Each row of a before or after table is a point. The points were changed in one or more steps. Then noise was added and the rows were shuffled. The steps act on columns, c1 being the first. Write out the steps. A step turns or swaps two columns, mirrors them in a line or flattens them onto one, adds a multiple of one to another, or multiplies or shifts one. Angles are multiples of 10 degrees, from the lower column toward the higher: turns from -170 to 170, lines from 10 to 170 but not 90. Use the fewest steps. Two steps may share a column if one is a turn and the other turns, adds or multiplies; they go together, in the order done. Otherwise the lowest column goes first.

Before (10 x 3):
[[-24   8  -3]
 [ 12   4  -8]
 [ 14 -25   1]
 [  2 -20   9]
 [-24  -5  13]
 [-13   3 -12]
 [ -8  10 -24]
 [-12   4 -24]
 [-18 -17  11]
 [  5   8  10]]
After, 10 rows:
[[-29   3   6]
 [-59   8  28]
 [ 36 -26  31]
 [-33   3  18]
 [-58  -6  41]
 [-45 -17  43]
 [  4 -21  39]
 [ 12   8  40]
 [-19   9   5]
 [ 29   5  24]]
Steps: multiply c1 by 2.5; shift c3 by 30

Before, 11 rows:
[[-11  25 -23   7  -6  -6  -6  10]
 [ 15  -1  30 -14 -28  -8 -33 -36]
 [-20 -16  -7  16 -41   8 -47  51]
 [ 22  41   4 -25 -23  -1  -4 -15]
 [ -1  -6   9 -26 -24 -13  13 -49]
 [  0 -23 -19 -60  26  12   2 -18]
 [-42  13 -11 -30 -48   9  22 -23]
 [ 24 -18  -1 -15  19 -10   0  25]
 [ -1  27  21 -10  -1  -1  -5 -33]
 [ 39 -27   7  -8  23  39 -13   1]
 [  9 -32 -55  42 -30  34 -26 -28]]
After:
[[-48   5 -16  52  42  -3  39  18]
 [ 20  39 -10  20   8   3  23  -9]
 [-24 -20   4 -37 -37   3  57 -23]
 [ -9  13 -27 -12  -7   5   4   3]
 [ 12  15  25  30 -22   2  34  11]
 [ 21 -18   7 -15  -7   1 -18 -36]
 [ 39 -22  19  -5 -14   0 -16 -21]
 [  1  31  13  28  -9  -1   2  19]
 [ -2 -29 -13  54 -10  -1 -22 -28]
 [ -2  -2   9  58  19  -1  18  23]
 [  7 -48 -39 -19 -17   5  42  49]]
Steps: add 0.5 times c1 to c8; turn c4 and c8 by 140 degrees; turn c2 and c3 by -20 degrees; turn c5 and c7 by -110 degrees; multiply c6 by 0

Before (11 x 12):
[[ -6   7  -8 -14 -27  21   5  -2   3  -5  24  -4]
 [ 14   3 -13 -27   6   1   0   2  -8  -9   6  -3]
 [-11   6 -12  -3  -4  17   2  -3  -1 -18   4  -3]
 [ 14 -38 -14   1 -31  19 -18   3  16  18  17  -3]
 [-23   5  38  -8  10  18  -5   0  14   3  13  -3]
 [ 12  -4 -16  -5   9  -8  13   8  -5 -12  22   6]
 [ 13   8  -7  -5  -2   0  -8 -11   3   0  11  -2]
 [  8  -8  -3 -13   1  15  10   5  10  -7  18  32]
 [ -3   7  16 -11 -11 -20 -15  11   7   4  16   8]
 [ 12  -9  16  -8   3 -16  -3   0  -1 -17  15   1]
 [ 17  -8   8  -1   7  17   8  14   8 -13   7   2]]
After (11 x 12):
[[  6 -10 -29  -5  -1 -25  13   0   4 -18   8   2]
 [ -7  27 -13 -14   8  60   5  -4 -18  -1  11  -3]
 [-15   6 -14  -3  -3  47   2 -12 -17 -11   2   0]
 [ -3  13  31 -11  -2 -54 -14  11  27  -2   7   3]
 [  7  -7  19  -8   6 -46  -3  -8  16 -17   6   1]
 [ 10  -4 -13 -26  -6   0   0  -3 -10 -13   3  -1]
 [ 14   6   0  -5  -7   1  -8  -9   4   1   4  -1]
 [  4  -5 -13 -13   6  45   9   1  -7 -11   8  13]
 [ 10  -9   0  -1   3  50   8   6 -10 -24   3   0]
 [-20  -6  43  -8  -9  55  -6   1  -5  10   5  -1]
 [ 18   7   3   1  48  59 -18  11  -3   8   6   0]]
Steps: turn c8 and c10 by -30 degrees; turn c1 and c10 by -20 degrees; mirror c2 and c5 in the line at 150 degrees; add -1 times c7 to c3; multiply c6 by 3; turn c6 and c9 by -20 degrees; multiply c11 by 0.4; multiply c12 by 0.4
